Each row of a before or after table is a point. One or more steps were done to the points. Then noise was added and the rows were shuffled. The steps act on how far a point lies along the listed directions, d1 being the first. What was done? A step turns or swaps two directions, mirrors them in a line or flattens them onto one, adds a multiple of one to another, or multiplies one. Angles are multiples of 10 degrees, from the lower direction toward the higher: turns from -170 to 170, lines from 10 to 170 but not 90. Use the fewest steps. Two steps may share a direction if one is a turn and the other turns, adds or multiplies; they go together, in the order done. Otherwise the lowest direction goes first.
In the rows, 128 means zero.

Directions:
(1): [ 86 154]
(2): [102  86]
Before (10 x 2):
[[ 78  87]
 [156  74]
 [184 120]
 [131 158]
 [130 179]
 [194 162]
 [114 134]
 [159  74]
 [134 123]
 [132 144]]
After, 10 rows:
[[111  75]
 [157 123]
 [177 116]
 [ 94 190]
 [ 73 108]
 [ 71 114]
 [142 120]
 [122 127]
 [152  62]
 [136 140]]
Steps: turn d1 and d2 by -100 degrees

Directions:
(1): [178 101 147  92]
(2): [ 90 137 130  70]
Before, 13 rows:
[[147 129 153 113]
 [ 85 147 126 142]
 [ 64 154 115  82]
 [176 121 147  85]
 [ 76 154 132 131]
 [ 51 169 109  90]
 [132 109 143 150]
 [170 114 148 135]
 [120 121 159  47]
 [ 86 155 119  92]
 [115 123 145  34]
 [152 126 150  48]
 [ 96 171 122  96]]
After, 13 rows:
[[141 135 141  63]
 [162 112 151 103]
 [ 53 175  98 154]
 [100 149 135  48]
 [ 80 164 109 132]
 [138 104 146 136]
 [106 143 127 168]
 [ 90 151 128 167]
 [ 64 151 126  60]
 [ 92 178 114 131]
 [131 135 151 105]
 [ 74 144 144  65]
 [ 58 165 102 137]]
Steps: turn d1 and d2 by 40 degrees

Directions:
(1): [139 120 126  45 133  87 138  98]
(2): [206 120  86 142  92 136 140 112]
(3): [176 144 187  99 137 170 111 156]
(4): [148 159 158 152 123  62 167 161]
(5): [155 104 107 140 216 121 133 139]
Before:
[[199  97 173 130 182 234  90 179]
 [ 98 102  70 217 151  86 163 119]
 [185 174 120 244  92 155 152 164]
 [ 86 120 136 115 147 210  69 114]
 [ 95 149  98 199  62 126 141 153]
 [136 134 117 108 114 176 134 119]
 [150 168 167 177 114 181 139 156]
 [121 111 104 106  78 160 117  96]
 [ 81  90 115 115 198 108 150 127]
 [ 65 120 110 170 106 155 117 143]]
After, 10 rows:
[[ 91 146 149 149 139 129 111 136]
 [ 86 137 139 165 107 156 123 160]
 [169 154  99 228  93 187 131 141]
 [140 128 130 116  75 131 135 116]
 [131 144 117 121 110 145 157 125]
 [152  92 112 178 164 147 133 160]
 [ 98 104 142 106 201 119 142 139]
 [120 155 128 187 108 171 140 137]
 [140 109 122 180 164 147 134 138]
 [116 148 126 178  66 165 122 160]]
Steps: multiply d3 by 0; multiply d4 by 0

Directions:
(1): [149  67 191 161 146 162 170 134 104 135 147]
(2): [116 113 144  95  56 152 153  71 130  87 106]
(3): [147  57 100 149  91 104  72 113 116 163 118]
Before, 13 rows:
[[103 197 111 133 195 125 149 182 139 160 159]
 [153 126 108 173 211 113  94 212 130 151 150]
 [123 169 128 116 138 120 126 134 127 124 129]
 [125  78 140 128  35 128 165  52 110 104 102]
 [120 149 145  99  61 140 169  80 112  36 109]
 [130  61 137 127  86 119 102  89 123 132 117]
 [124 110 185 119  63 183 218  77  86  85 121]
 [120 156 117 140 175 114 100 167 108 137 136]
 [140  63 133 122  67 152  96  75 109 117 100]
 [131 157  96 115 147 123  75 149 141 151 116]
 [134 163 102 139 188  80 113 184 125 142 135]
 [ 89 117  98 150 142 109 100 152 138 138 135]
 [117 190  91 149 206  89  87 195 132 162 162]]
After (13 x 11):
[[152  15 173 178 114 144 120 125  84 162 154]
 [ 93  89 148 153 137 141 145 140 125 123 143]
 [ 99 237  39  91 104  88 103 125 130 122 105]
 [135 108 133 128 101 123 120 107 112 133 124]
 [109 214 138  92 166 154 149 139 137  89 122]
 [137  40 121 160  93 127 104 118 108 188 140]
 [145  84 173 130 123 172 133 119 117 134 124]
 [ 93 240  99 102 129 107 173 117 147  88 118]
 [160  43 158 163 123 116 133 140  95 143 132]
 [111 194  83  91  67  95 115  98 128  52  99]
 [139  75 150 152 131 134 108 138  88 140 129]
 [170  42 148 189 168 138 113 176 105 151 148]
 [102 186 148 107 176 131 156 142 150 104 137]]
Steps: turn d2 and d3 by -150 degrees; turn d1 and d2 by -120 degrees

Directions:
(1): [163 101 107 116  82 152 174 128 107 159  87 103 138  50]
(2): [117 152 124  68 128 124  88  77 167 170 153 150  83  80]
(3): [154 149 141 157  83 126  68 118 158 125  69 178 176 127]
(4): [ 92  90 112 171 161 159 153 152 167 193 108 180 112 134]
(5): [105  81 174  72 151 160 110 134 102  89  65 147 100 131]
Before, 14 rows:
[[198 214  80 136  62  78  75  58 170 195 151 103 158  53]
 [140 193 168 104 152 117  43  96 177 114 161 162 125 164]
 [150 151 119 142 143 127 108 127 147 147 156 127 143 108]
 [113   7 145  25 162 200 178 149  31  99  55  94  65  92]
 [108 127 118 140 137 134 115 100 167 170 126 170 126 110]
 [141 150 162 146  97 146 133 109 138 126 114 120 149 101]
 [127 145 162  95 107 133  63 104 167  78 118 159 120 167]
 [134  88 133 141  95 154 123 107 148 138 109 150 122  82]
 [202 152 100 136  72 114 147  97 129 124  95 105 172  63]
 [130  75 168  45 117 185 132 126 133 136  15 157 112  63]
 [141 162 172  78  89  96   8  88 146 113  66 171 137 115]
 [119  71 124 118 116 147 173 122  77 110  73 117 155 114]
 [133 110 117 100 126 150 163 104 163 141 105 125  89 123]
 [178  76 162 122  63 156 145 141  55  63  26 122 185  64]]
After (14 x 14):
[[142  88 115  63 139 137 163 124  49  89 155  53  95 122]
 [147 172 164  81  77  93  12  87 142 116  69 164 145 104]
 [119 103 117 135 119 128 158 117  86 100 109 108 167 135]
 [153 151 144  83 100 129 116 104 138 122 100 125 140  93]
 [146 145 154  92  91 135  79 101 158  88 118 142 128 143]
 [142 156 121 107 110 121  62  76 172 186  87 154 122  82]
 [139 109 134 151 103 139 109 101 150 136 135 148 127  92]
 [148 169 159  96 137 132  63  96 165 124 132 159 129 128]
 [115 131 114 139 129 128 113  97 166 172 135 163 133 113]
 [140 132 130 136 154 138 107 133 145 150 135 137 139 109]
 [172 111 163 138  75 131 120 138  68  46  74 119 195 105]
 [166 135 129 132 114 127 124 106 137 112  80 136 148 103]
 [130 148 170 142 104 149 126 112 141 124 112 128 147 112]
 [133 126 107 106 128 141 161  97 165 131 126 116  96 134]]
Steps: multiply d1 by 0.4; flatten d4 and d5 onto the line at 150 degrees

Directions:
(1): [155 186  88 147 176 118  99  75 179 123 144 108 139  74 184 136 157 119
 170 110]
(2): [140  84  96 147  78 176 149 112 165  74 118 161 138 144 194 176 139  98
  96 160]
(3): [125 120 132 194 151  89 147 146  37 119 166 143 132  92 195 130 100 143
 109 141]
(4): [125 149 119  58 121 141 129 130 126 167 152 155  94  47 122 170 139 158
  79 184]
(5): [101 122 104  85 117 176 169 110 119 181 140 162 147 113 168  66  71  89
 164 104]
Before (10 x 20):
[[110  92 149 151 105 136 143 182  87 121 154 135 132 133 135 155 130 129
   84 175]
 [118  57 148 174  47 151 205 176 111  82 105 157 160 174 189 146 117 128
   73 163]
 [150 158 151 173 180  83 135 171  27 125 161 125 121  84 143 136 127 168
  104 157]
 [ 97 122 181 139 128  90 149 191  33 147 157 138 142 175 101  68 101 138
  126 109]
 [116 128  84  83 102 162 166 101 117 172 161 186 125 105 176 113  94 112
  137 141]
 [ 97  80 128  99  84 135 176 124  48 165 177 183 131  92 193 127  53 139
   70 160]
 [139 165 108  76 150 173  86  61 204 169  89  88 160 178  69  68 124 102
  223  61]
 [130 144 132 117 138 111 123 162  98 142 132 121 138 106 140 122 116 133
  119 108]
 [135  97 141 192 158  64 146 145  17 119 136 120 180 124 203 118  85 137
  125 115]
 [151 162  87 112 134 145 133  79 167 139 134 102 161 108 135 110 141 111
  177 103]]
After, 10 rows:
[[144 146  92  85 126 194  95  56 220 144  84 104 162 186  99  88 129  89
  211  74]
 [107  93 177 159  89 110 187 190  79 127 113 127 151 161 134 106 106 153
  100 135]
 [ 94  92 139  95  97 122 171 128  36 180 179 176 129  89 176 114  50 147
   81 149]
 [135  95 137 196 154  69 147 143  22 113 134 123 181 125 208 122  87 135
  122 117]
 [155 144 138 181 162 100 142 165  41 104 157 137 125  90 169 155 132 155
   91 167]
 [149 160  88 114 131 148 134  78 166 137 131 101 163 108 137 112 142 110
  176 106]
 [102  99 162 148  99 116 160 182  52 116 151 156 147 183 136  93 107 122
  110 125]
 [133 135 125 123 128 123 129 156 106 128 128 128 140 109 156 135 116 128
  112 114]
 [111 138  91  77 114 151 160 103 109 185 161 179 123 102 160 101  92 121
  146 134]
 [106 102 158 147 115 124 136 186  76 137 155 127 129 127 120 143 126 136
   92 166]]
Steps: multiply d2 by 0

Directions:
(1): [201 144 121  62 189 113 124 174  79  64 103  72 127 122 151 135 166 164
 148 195 131 133  96 118 113 120  75 149 123 126 139 130]
(2): [120 159 126 153 123 182  87 171 193  88 120 124 153 147 139 187 137 152
 139 158 122 132 114 159  94  90 199 122 154  72 134  49]
(3): [125 107 137 113 149 171 151 130 146 198 178  78 122  33 116 183 102  99
 172 180 160 126 133 131 176 146 119 127 147  77 140 142]
(4): [171 143 187  89  78 143 134 112 137 171 113  87  87 109 124 128 144 179
 132  46 107 167 104 190 114 121 102 102  66  95 134  99]
Before (13 x 32):
[[176 169 138  84 144 101 126 150  93  50  89 124 124 165 152  92 181 177
  112 132 113 126  88 126  74 110 107 135 112 133 130 104]
 [ 86 104 147 138  89 108 165  73 144 198 154 150 102 118  94 104  96 101
  103  59 111 137 150 143 156 164 108 118 113 143 137 159]
 [137 128 132 132 113 141 101 162 146  80 110 112 136 164 135 144 151 128
  126 159 128 140 107 128  96 110 166 138 153  74 121  71]
 [145 145 116 150 149 102  91 158 103  31  83 136 142 197 144 121 156 176
  133 157 120 153 100 129  85 107 124 143 138 127 139  95]
 [160 126 122 104 169 100 141 142 102 113 120 118  99 163 129 107 139 136
  118 116 133 142 120 116 128 118  82 139 102 170 129 150]
 [ 94 154 138 166  98 170 109 137 189 127 123 150 150 150 135 163 130 115
  125 130 104 126 134 149 106 104 186 129 154 110 115  78]
 [107  91 166 114 103 112 161  56 100 210 142 128  97  98 105 104 102 117
  118  80 133 137 161 136 181 162  89 111 104 145 127 184]
 [136  96 166 129  80 186 139  82 158 249 170 108 104  49 123 165 100 119
  139  86 152 133 140 172 176 139 139  85 123  77 137 121]
 [ 94 133 121 180 116 165 117 118 164 146 131 143 148 110 127 170 123 124
  125 134 145 122 138 154 140 100 185 117 156  79 136  92]
 [146 152 134 103 120  96 117 113 114  98  84 140 109 182 143  80 163 172
  117  53  81 139 103 154  86 116 109 126  85 154 121 121]
 [161 164 158 112 117 133 121 144 124  85  84 124 127 159 150 128 153 178
  114 120 129 151 137 166  91  92 145 120  84 131 131  80]
 [134 131 142 131 113 136 110 123 145 100  96 124  98 157 136 112 145 145
  104  98 127 146 112 142 113 117 131 110 124 149 119  96]
 [110 107 158 126  84 155 157 127 151 190 145 117 128  81 131 134  97 104
  153  95 149 141 140 140 149 138 111 114 106 111 137 132]]
After, 13 rows:
[[ 98 117  98 191  96 101  97  92 123 100 104 227 153 218 146  75 127 117
   61  79 121 100 154 112 112 117 177 109 147 190 112 124]
 [168 115 137  86 169 103 157 131  97 151 134  97  84 125 121 114 129 131
  132 112 143 149 121 123 146 129  59 135  92 159 132 164]
 [ 87 146 112 198 117 167  99 134 179 108 118 162 164 145 134 172 129 130
  117 142 137 115 136 153 120  87 213 119 170  81 133  69]
 [140 130 154 121 112 155 118 124 157 128 107 100  89 125 132 136 140 144
  118 101 133 152 106 156 121 118 130 103 124 122 123  89]
 [167 168 171 105 112 159 123 151 143 104  95 104 123 131 149 155 151 182
  131 130 136 158 131 183  94  88 151 115  82  98 137  62]
 [168 139 158 117 140 164 109 162 140 116 120  63 120  94 131 187 144 183
  180 170 140 174  88 174 118 112 115 126 129  47 156  76]
 [ 96 165 145 172  97 198  98 156 216 124 127 139 154 142 137 194 131 123
  135 144 103 130 129 166  97  91 208 125 159  78 118  48]
 [137 136 144 132 109 171  95 176 173  88 121  92 140 145 137 179 153 136
  140 172 131 148 102 146  93  98 186 132 156  36 129  41]
 [ 80  99 134 142  92  74 167  62 116 179 145 174 104 145  95  66  98  94
   85  48 107 128 155 121 150 170  97 124 110 185 129 186]
 [162 142 164  76 116 128 136 106 125 164 114  89  85 108 133 115 150 170
  147  55  94 153  98 177 115 131  89 116  72 110 132 124]
 [ 96  84 139 123 110  56 165  41  57 169 118 178 104 157 112  45 108 109
   85  65 123 121 172  97 171 169  73 122 103 213 116 223]
 [ 91 115 121 156  91 106 137 130 127 112 109 183 154 174 142  83 111 100
  110  86 132 124 148 103 117 129 126 127 119 179 123 142]
 [191 161 169  56 138 140 142 147 112 112 116  70 105  89 146 133 171 176
  146 139 128 143  82 158  99 120  94 122 102  83 140  96]]
Steps: multiply d2 by 1.6; mirror d3 and d4 in the line at 120 degrees

Directions:
(1): [ 49 159 164 103  98 134  26 101 125 132 103 158 133 212 113 123 161 149
  93  98 115 129 110 135 108  92 103 131 116 131 121 112  87 118 115 151
 189 161 115 138 112 173 115 106 171 124 225 107 134 153 137 111 169 100
 156 189 132 134  71 102 164 145 186 178]
(2): [103 106 155 127 191 174 132 146 120 125 105 122 160 117 171 131 113  59
 113  88 152 101 163 150 123  71 119  94 105 122 126 137  75 154 161 151
 110 122 157 111 217 190  91  82 166  57 109 186  64  95 100 198 108 120
 113 106 149 114  63 153 168 140 117 106]
(3): [155 114 137 115 165 152 111 120  63 114  89 104 128 159 152  86 162 114
 132  92 110 118 110 104 187 180  97 126  87  98  94 157  95 137 135 183
 156  80 164  80 133 123 155 133 147  71 115  75 133 134 114  83  88 143
 159 197  93 229 196 147 105 129 137  61]
(4): [ 99 151 128 124 125 151  59 163 176 161 133 148 126 180 169 137 112 123
 126 164 124 111 213  65 158 113 130  95 122 128 107  97 125  88  77 168
  53 159 134  65 102 136 125 133  65  92 128 126 154 133  96  80 149 215
 143  53 142 161 127 172 130 102 100 150]
(5): [153 118 146 139 166 125 101 128  75 102 146 136  48  63 147 109 150 107
  66 100 166 115 139 100  96 135  36 187 142 187 135  97 164 131  41 159
 177 131  74 128 111 168  75 108 102 146 109 119 154  74 134 146 131 113
 172  73  89 142 126 134 135 160 109 120]
(6): [112  57 138 124  98 151 116 141  87 155 114 127 133 176 140 146  70  68
 140 146 172  83 128  48 161 146  91 124 130 184 104 142 174  76  94 121
 139 110 165 208 149  74 121 157 122 173 145  82  91 180 150 149  92 127
 101 147 174 101  73 164 108 170 153  92]
Before (9 x 64):
[[169 157 111 133 142  98 156 137 137 112 148 104 131  68 118 127 137 156
  165 144 112 160 111 159 107 130 169 141 130  94 152 143 121 145 137 119
  117 125 116 108 134 135 148 131 130 139  96 158 150 117 105 111 121 138
  107 109 112 134 188 105 103  85 116  97]
 [177 109  99 139 138 139 168 136 101 135 133 100 123  92 144 114 130 122
  143 126 122 128 112 126 151 166 121 156 132 129 118 137 144 118 113 120
  107 110 133 123 134  85 136 140 114 135  94 117 122 105 124 111 121 157
  109 143 110 144 154 112 100 154 102  93]
 [134 130 103 121  91 118 137 114 167 106 155 146 128 105 102 149 114 167
  148 149  95 148 117 156  96 133 161 125 140 134 153 127 147 122 134 113
  118 153  93 144 111 115 129 138 126 156 137 164 132 123 138 158 156 127
  112  89 131  85 118 113 139 109 113 153]
 [136 136 103 141 138 123 136 134 153 129 142 114 106  93 142 135 109 130
  130 140 139 125 135 117 132 126 138 139 145 131 147 132 153 108 120 109
   96 118 121 113 134 112 143 139 117 127 104 130 146 105 130 134 139 121
  140  99 122 130 120 134 119 144 113 135]
 [156 114 127 110 140 138 134 125  85 131 134 117  86 104 140 101 157  98
   86 114 158 123 113  92 128 151 101 173 140 185 124 119 157 114  71 134
  162 122 113 159 102 146 106 137 111 163 107  92 139 114 139 127 121 124
  151 109 103 148 155 113 116 149 122  89]
 [ 75 178 143 119  89 113   7 139 178 140 157 190  85 199 125 124 156 200
   94 163 106 125 178  69 108 118 107 143 166 156 139  65 145  72  20 157
  121 199  83  94  13 136 118 125  56 161 163  92 209 136 121  45 206 185
  174  45 123 167 126 116 137  88 138 226]
 [109 107 148 120 157 154  78 147 111 137 102 145 112 161 170 143 131  85
   98 128 154 104 176  76 136 103  85 108 109 155 104  91 110 121  79 169
  113 149 158  96 126 152 107 117 102 113 134 106 134 124 121 133 127 154
  150  90 114 152 132 163 125 133 109 109]
 [135 107 143 119 146 145 110 124  58 124 105 103 132 174 156 116 104  95
  123 116 125 100 111  91 168 154  81 124 102 144  85 153 137 113 121 167
  157  89 158 141 142 112 132 122 149 100 126  83  95 166 122 137  87 131
  136 172 102 166 121 129 115 142 156  78]
 [ 90 180 132 124 112  96  63 115 145 105 150 163  66  98 107 112 186 201
   76 113 118 154 120 151  76 123 105 185 125 152 167  74 155 130  52 151
  163 193  57  90  55 174  94 128  94 150 168 116 210  94 113  79 181 132
  187  92  88 162 142  91 154 110 135 207]]
After (9 x 64):
[[164 157 111 129 138 101 159 140 146 115 150 106 139  67 122 134 130 148
  166 145 115 155 121 165 103 118 172 132 132 101 152 135 120 144 141 114
  108 135 117 109 143 145 141 127 132 142  95 168 143 113 102 122 124 130
   97  96 119 120 169 107 115  85 113 107]
 [152 111 101 142 137 150 172 147 137 145 137 109 145  93 153 136 105 109
  143 136 132 121 138 139 137 124 141 131 138 134 127 129 132 119 127 106
   73 133 139 126 156 105 122 129 111 126  98 154 102 102 113 141 130 168
   87 110 136 104 108 118 120 149  90 114]
 [143 138 103 137 135 121 131 130 148 129 138 114 107  98 139 128 113 134
  127 141 131 126 132 113 137 135 137 142 144 130 143 136 155 110 119 112
   98 114 122 110 127 106 148 144 115 126 104 117 152 110 130 128 134 125
  146 110 112 142 131 132 113 145 115 129]
 [152 132  98 115  86 117 130 110 143  98 148 138 114 117  96 133 128 182
  152 146  83 151  99 145 117 172 152 137 136 127 143 135 152 117 121 129
  136 140  97 135  86  96 151 159 122 158 136 129 151 135 141 124 148 133
  129 120 112 127 164 114 121 105 124 135]
 [118 102 152 122 165 149  87 141  91 125 101 142  96 144 167 139 139  85
   84 119 163 105 162  80 127 109  67 123 111 167 110  90 117 132  73 168
  134 144 152 109 129 155  99 117 113 122 128  97 134 116 128 143 122 137
  155  93 108 150 134 155 124 146 113 100]
 [ 90 163 158 128 116 103  37 126 141 113 167 192  49 124 115 121 163 180
   55 127 140 122 155 100  55  96  67 185 186 194 165  58 163  99  10 142
  171 196  46 140  39 174  74  98  77 191 153 121 191  95 141 112 205 119
  175  27 112 123  85  96 163 123 139 224]
 [107 137 120 106 118 159 112 156 168 171 136 132 143 162 154 133 116  89
  115 151 144 114 173  87 139 103 166 104 131 155 118 111 128  91  98 124
   69 154 146 129 118 141 116 137  96 131 119 129 117 141 112 122 137 177
  118  64 152 124 112 141 133 114 107 124]
 [105 112 151 121 147 154 117 142  99 136 116 116 155 166 165 142  74  77
  123 126 140  94 144 110 140 102 106 100 108 151  98 146 121 113 133 146
  118 114 156 150 176 136 107 100 152  91 125 139  64 159 115 185  98 127
  106 127 136 107  58 135 144 141 143 108]
 [ 57 192 126 120  98 112  51 133 193 131 148 170 103 132 120 134 160 198
   93 134 112 150 155 148  85  93 148 146 123 139 163  70 139 117  71 150
  110 219  75  74  67 173 102 130  85 128 173 140 199 106  95  77 196 165
  164  68 120 140 117 107 162  88 127 228]]
Steps: mirror d2 and d3 in the line at 40 degrees; swap d4 and d5

Directions:
(1): [101 117 162 131 121  93 161 123 100 125 135 102 111 137  87 139 161 116
  88 114  87 117  73  67 151 146  74 110 151 181 146 155  98  14 157 134
 135 153 169  64 133 115 117 162 103 171 125  64  82 107 131 103 102 126
 125  87 180 196 180 135  89 157 136 183]
(2): [140 153  93 127 106  97 158 201  94  81 122 153 130  76  84 101 152 126
 160 158 115 124  94 141 130 117 153 161 136 123  95 103  84 124  75 196
 110  93 122  82 136 112 174 146  98 108  95  92 115 128 222 129 144 125
 206 184 186  67 105  97  64 115 103 107]
(3): [131 142 148  93 125 118 110 121 185  95 111 147 113  69 111  91  87 150
 130 128  91 183 111 143 215  99 102 151 187 117 106 124 207 103 129  76
 153 183 107 157 110 163 173 141 120 110 147 173 113 168 185  57  89  98
 118 189 164 182 131 137 162  91 109 153]
(4): [163  84 228  98 113 110 125 115 163 146 197 131 184 133 129  92  93 167
 109 103 217  93 142 149 150 185 197 156  70 126 110 120 103  87 155 120
 111 125 155 142  78  99  65 155 126 140 151 145  84 158 153 130 130 111
 143 189 143 107 158 140  77  97 128 140]
(5): [ 66  83 141 179 120 161 120  72 141  77 115 147  92 111 169 150 161 154
  78 170 179  90  91 126 170 116  77 187 119 115 155 128 153 115  79 179
  66  82 147 129 158 157 131 133  83 121 113 152  65 194  55  81 124 162
 125 158 102 120 120  91 115 130 127  94]
(6): [135 120 129 123 153 126 114 152 105 134 108  97 184 143 123  95 135 110
  77 129 141 133 158 170 154 140 101 108  79  48 109 140 211  57 127 176
 176 109  53  87 170 122  92 121 142  95  54 138 167 134 146  82  76 128
  95 102  99  85 131 152  85 190  90 151]
Before (11 x 64):
[[103  85 173 139 139 131 140 100 117 147 157 128 143 133 145 107 111 149
   69 138 198  92 113 141 142 175 169 149  77  75 127 148 141  56 148 166
  137  80 111 103 146 103  92 140 124 116 110 113  90 148 128 107 113 123
  118 146 111  88 127 121  43 161 117 156]
 [123 113 140 112 160 123 160 124 102 194 116  72 120 186 103 147 131  90
   80  82  90 125 127  92  81 164  89  59 127 164 161 167 108  69 192  94
  149 168 164  87 130 129  91 126 171 195 126  93 154  79  77 142 138 123
   78  34 118 178 144 163 150 187 145 180]
 [130 175  83 128 128 100 146 179 118  95 103 148 130  67  83  92 137 128
  156 144  75 163 111 159 137 100 115 138 180 110 105 113 126 150  92 127
  141 123  92 108 134 131 208 118 121 118 110 132 154 124 225  87 128 126
  172 164 161  91 110  97 125 122  80 115]
 [163 145 147  90 137 125 154 163 129 151 163 136 134 121 108 110 135 149
  148 122 141 122 145 138 105 138 181 133 107 140 115 126  79 133 148 105
  139 114 135 115 107 110 120 118 134 129 137 121 152 104 167 155 126 117
  135 168 149 121 130 118 110 116 125 132]
 [ 94 167  70 127 120 120 155 156 104  68 103 160  63  77  70 106 151 112
  119 146  51 137  72 104 146 105  60 123 196 143 117 124 111  73 107 160
  132 146 119  74 137 128 175 161 106 146 117  84 102 109 180  95 111 104
  149 120 172 128 137  95  93 120 119 125]
 [129 186  98  76 135  75 131 175 127 145  99 110  97  91  58 135 119 107
  183 106  11 176  99  77 125 106 101  84 212 173 117 126 119 108 168  64
  197 201 128 105 123 139 179 127 147 136 158  86 166  73 219 102 118  88
  133 119 203 203 143 151 162 114 141 188]
 [103 134 131 134 102 140 131  91 133 105 134 148 114 119 156 150 128 165
   92 124 163  91 116 124 141 162 143 145 106 131 134 141 122 106 125 132
  117 121 155 129 128 107  93 108 129 124 133 141  99 163 115 132 137 138
  157 162 121 131 134 128 130 134 138 100]
 [182 152 105 101 126 134 127 165 140 127 120 142 151 105 131 104  96 112
  167 136 145 157 211 177  84 126 193 127 114  60 102 124 151 205 110 125
  152 127  73 153 127  99 133 107 147  87 131 174 187 111 176 163 156 114
  126 153  94  80  67 135 123  95 129 125]
 [131  83 198 123 147 121  89  81 165 165 166 107 186 162 182 140 107 168
  100  98 217  91 135 160 149 162 153 149  53 103 138 133 125 108 150 127
  121 118 126 148 117 138  52 134 142 119 145 172 121 160  85 123 119 149
   95 131  91 113 141 130 117 130 128 123]
 [128 161 103 140 114 126 160 154 111 117 145 149 109 123 108 170 164 130
  202 148 102  84 111  94  59 127 180 141 162 206 142  98  44 196 110 128
   90 135 187 130 111 113 160 135 118 162 185  97 121  84 118 205 180 165
  202 134 147 118  95  86 115  89 157 104]
 [108 110 173 119 131 152 111  80 151 136 147 112 124 149 171 135 141 152
  101 115 144 127 130 130 139 142  92 149 105 124 140 131 165 111 149 123
  144 114 116 133 130 120 111 130 130 120 133 147 113 143  79 102 101 126
   93 117  98 149 138 137 116 161 126 135]]
After (11 x 64):
[[125 153 142  90 122 121 140 109 164 126 152 147  82 112  82 106  95 132
  129  90  65 150 104  92 134 137 104  92 198 181 132 134  96  89 187  50
  151 213 160 135  71 117 133 162 143 179 201 105 100  96 159 125 121  80
  107 115 162 197 170 132 150  76 148 160]
 [134 163  67 136 108 125 159 176 105  72  88 160  91  70 106 119 149 107
  167 176 100 151 143 139  96  99 137 156 161  92 113 125 121 180  66 176
  118 108  99 109 159 111 190 122 101  93 114 130 143 116 183 143 162 134
  172 162 135  91  59  97  93 100 128 112]
 [ 77  85 158 163 134 132 159  94 102 133 147 132 112 125 142 133 141 149
   73 153 181  82  77 108 133 164 143 154 105 107 146 155 106  51 135 177
  112  71 142  85 157 113 112 147 103 130 118  84  61 146 109 107 122 136
  136 135 128 108 129 104  38 163 131 150]
 [105  90 148 154 146 124 100 109 127 117 129 115 166 138 170 141 154 157
   95 138 203  81 106 170 155 138 115 172  62  75 131 127 135  95  92 204
  105  70 103 103 164 141  86 131 113  94  90 149 117 167  96 103 117 170
  124 140  97  70 114  98  77 153 106  97]
 [113 132 137 130 102 142 128  92 132 111 136 144 124 125 155 144 122 165
   99 119 174  89 124 135 138 170 150 141  93 121 129 140 127 103 128 134
  121 118 146 130 123 102  85 103 136 119 129 147 105 156 118 134 140 137
  158 164 117 120 136 129 122 137 137  97]
 [101 141 101 146 139 156 148 126 122 121 114 143  73 114 139 149 173 144
  130 157 118 118 111 112 111 102 111 148 140 146 149 132 102 160 104 133
  109  94 144 114 153 147 157 101 114 124 128 127 136 122  96 132 128 146
  114 141 124 140 115  89 146 135 136 105]
 [128 175 124 112 118  88 156 142 150 108 130 152 100  68  81 107 110 141
  168 119  58 173  89 117 148 105 116 136 222 174 125 119  91 146 131  62
  135 177 153 131  91 131 213 138 116 155 173 127 121 115 216  97 137 113
  166 165 191 168 142 100 158  83 107 141]
 [101 181  88  89 150 117  96 115 165 140  66 113  70  93 104 157 105 119
  169 116   9 198 113  86 153  76  59  84 232 156 136 135 196 139 162  23
  200 217 109 156 136 179 186 103 156 124 175 139 177 103 152  66 100  95
   80 106 148 237 132 159 234 109 146 180]
 [128 141 106 149 136 163 133 107 128 158 145 137 119 169 153 194 148 129
  188 136 138  79 162 109  32 133 188 117 131 184 162 108  68 242 129  99
   95 131 177 175 114 121 118 105 147 159 193 132 157  82  39 226 185 179
  154  95  80 116  88 101 161 106 170  95]
 [125 117 175 104 133 142 117 113 142 133 153 109 146 136 152 108 142 147
  108 114 150 128 135 150 147 150 108 150  89 101 118 129 170  97 139 147
  154 102  94 114 133 104 108 137 134 107 112 142 125 146 122 100  94 119
  111 136 112 116 130 142  82 161 107 140]
 [110 110 104 134 176 150 145 125  83 190  92  67 138 197 134 149 145  82
   65 102 111 119 157 125  73 151  75  59  91 107 156 165 153  95 165 137
  150 132 118  86 165 138  81 107 180 160  81 115 188  91  51 136 131 141
   59  19  66 122 119 154 144 217 131 155]]
Steps: turn d2 and d6 by -60 degrees; turn d1 and d2 by -50 degrees; multiply d3 by 1.6; swap d4 and d5
